Each row is a point. Each copy is the shape, with its points in the same order, turned, moved and blurred by noise. Say if it was mirrored as well.
(in the rows, 128 means zero)

Shape (6 x 2):
[[110 158]
 [146 168]
 [144 146]
 [ 99  59]
 [128 177]
 [133  34]]
Copy 1 (6 x 2):
[[171  99]
 [189 127]
 [164 134]
 [ 79  97]
 [195 112]
 [ 57 136]]
Copy 1 is: mirrored
Copy 2 (6 x 2):
[[123 181]
 [ 97 153]
 [120 144]
 [214 125]
 [ 98 161]
 [205  88]]
Copy 2 is: mirrored
Copy 3 (6 x 2):
[[174 144]
 [159 179]
 [146 165]
 [109  72]
 [174 172]
 [ 64  81]]
Copy 3 is: mirrored

Shape (8 x 3):
[[147 129 112]
 [127 103 145]
 [ 95  68 165]
 [160 206 180]
 [ 81  93 151]
 [140 109 143]
 [143 239 160]
 [146 174 105]]
Copy 1 (8 x 3):
[[143 145 114]
 [120 119 155]
 [103  75 166]
 [148 224 188]
 [ 80  93 156]
 [140 128 145]
 [125 249 176]
 [130 189 118]]
Copy 1 is: only turned
Copy 2 (8 x 3):
[[162 123 120]
 [133 111 150]
 [ 91  83 164]
 [165 221 165]
 [ 93 107 143]
 [144 117 145]
 [151 244 130]
 [168 169  94]]
Copy 2 is: only turned
Copy 3 (8 x 3):
[[136 141 113]
 [114 111 137]
 [100  89 182]
 [ 60 151  54]
 [ 97 125 180]
 [119 114 124]
 [ 58 199  41]
 [124 179  89]]
Copy 3 is: mirrored
Copy 4 (8 x 3):
[[139 118 114]
 [122  83 153]
 [ 95  55 185]
 [202 170 186]
 [ 77  84 179]
 [132  92 146]
 [171 211 176]
 [141 166 113]]
Copy 4 is: only turned

Shape (9 x 4):
[[ 73 143 173 140]
 [ 75 157 102 192]
 [101 162 189 145]
 [ 66 209  87 155]
 [115 134 147  44]
 [142  54 118  86]
 [167  98 141  93]
 [100 149  96 123]
 [ 72 153 144 140]]
Copy 1 (9 x 4):
[[182 194 151 131]
 [156 169  78 170]
 [159 185 177 144]
 [112 198  69 137]
 [161 153 166  35]
 [216  82 141  63]
 [174  90 171  80]
 [149 148  98 103]
 [168 189 125 128]]
Copy 1 is: mirrored
Copy 2 (9 x 4):
[[119 160  87 177]
 [ 76 195 156 152]
 [161 156 107 189]
 [103 246 140 133]
 [168 140  58  94]
 [124  62 101  83]
 [163  92 112  93]
 [115 171 123 103]
 [108 179  95 154]]
Copy 2 is: mirrored

Shape (8 x 4):
[[100 131 191 129]
 [ 71 135  67 156]
 [151 109  79 135]
 [153 188  72 161]
 [145  60 178 144]
 [ 94  56 143  71]
 [165  97 190  90]
 [ 51 139 121 123]]
Copy 1 (8 x 4):
[[153 160 171 168]
 [ 65  78 114 194]
 [118  62  91 116]
 [ 44  74 137 104]
 [214  98 147 136]
 [176 144  74 167]
 [199 148 132 100]
 [ 96 137 126 211]]
Copy 1 is: mirrored
Copy 2 (8 x 4):
[[140 154 182  99]
 [111  64 119 168]
 [143 127  77 156]
 [206  84  95 171]
 [117 213 139 134]
 [ 62 158 108  86]
 [152 201 127  79]
 [ 91  74 159 122]]
Copy 2 is: mirrored
Copy 3 (8 x 4):
[[112 162  92  71]
 [ 84 139 119 198]
 [138 108 167 158]
 [139 183 179 188]
 [162  94  98  76]
 [ 74  67 120  76]
 [138 116 145  37]
 [ 58 152  98 141]]
Copy 3 is: mirrored
Copy 4 (8 x 4):
[[147 141 200 143]
 [ 55 130 121  96]
 [126 114  84 123]
 [104 185  74 123]
 [161  80 168 184]
 [157  52 176  93]
 [217 113 164 143]
 [ 92 130 181  82]]
Copy 4 is: only turned

Shape (12 x 6):
[[210  49 129 151 110  86]
 [169  84  71 133 143 120]
 [ 89 136 138 134 114 107]
 [163  59 101 110 119  69]
 [211 162  85  65 103 158]
 [131  42 106 142 109  71]
 [ 73 140 169 164 128 113]
 [ 31  77 165 166 134 109]
 [ 83 150 132 183 139  86]
 [175 180 149  78 181 149]
 [ 60 142 124 164 154 132]
 [198 145 118  63 147  84]]
Copy 1 (12 x 6):
[[179  60  96 144  23 126]
 [152  90  52 137  90 132]
 [118 148 146 141 110 111]
 [171  55  99 143  88 103]
 [238 163  68 143 118 179]
 [126  50 110 166  76  96]
 [ 84 164 163 121  88 111]
 [ 36 110 170 134 103 108]
 [ 86 167 128 123  86  71]
 [190 171 107  55 125 166]
 [ 63 162 117 114 118 110]
 [234 118 103  95 121 122]]
Copy 1 is: mirrored
Copy 2 (12 x 6):
[[185  75 111 188 117  78]
 [183 124  70 175 134 122]
 [102 170 123 120 123 107]
 [171  80  66 136  96  84]
 [235 141 115 101 103 179]
 [119  96  72 167  93  77]
 [ 84 175 152 134 152  95]
 [ 29 147 113 155 145  88]
 [108 196 128 139 153  70]
 [187 144 132  62 195 159]
 [ 89 199 101 148 159 123]
 [216 115 107  62 125 113]]
Copy 2 is: only turned
Copy 3 (12 x 6):
[[143  25  90  73 115  58]
 [129  71  68  96 141 135]
 [107 126 150 144 126 109]
 [177  55  82 115 130  85]
 [126 115  99  44  36 185]
 [154  47  92 153 151  76]
 [ 89 137 168 150 156  94]
 [115  85 176 204 182  88]
 [ 92 155 127 143 172  83]
 [149 155 164  32 117 162]
 [ 95 141 145 151 174 145]
 [192 122  98  51  76 121]]
Copy 3 is: mirrored
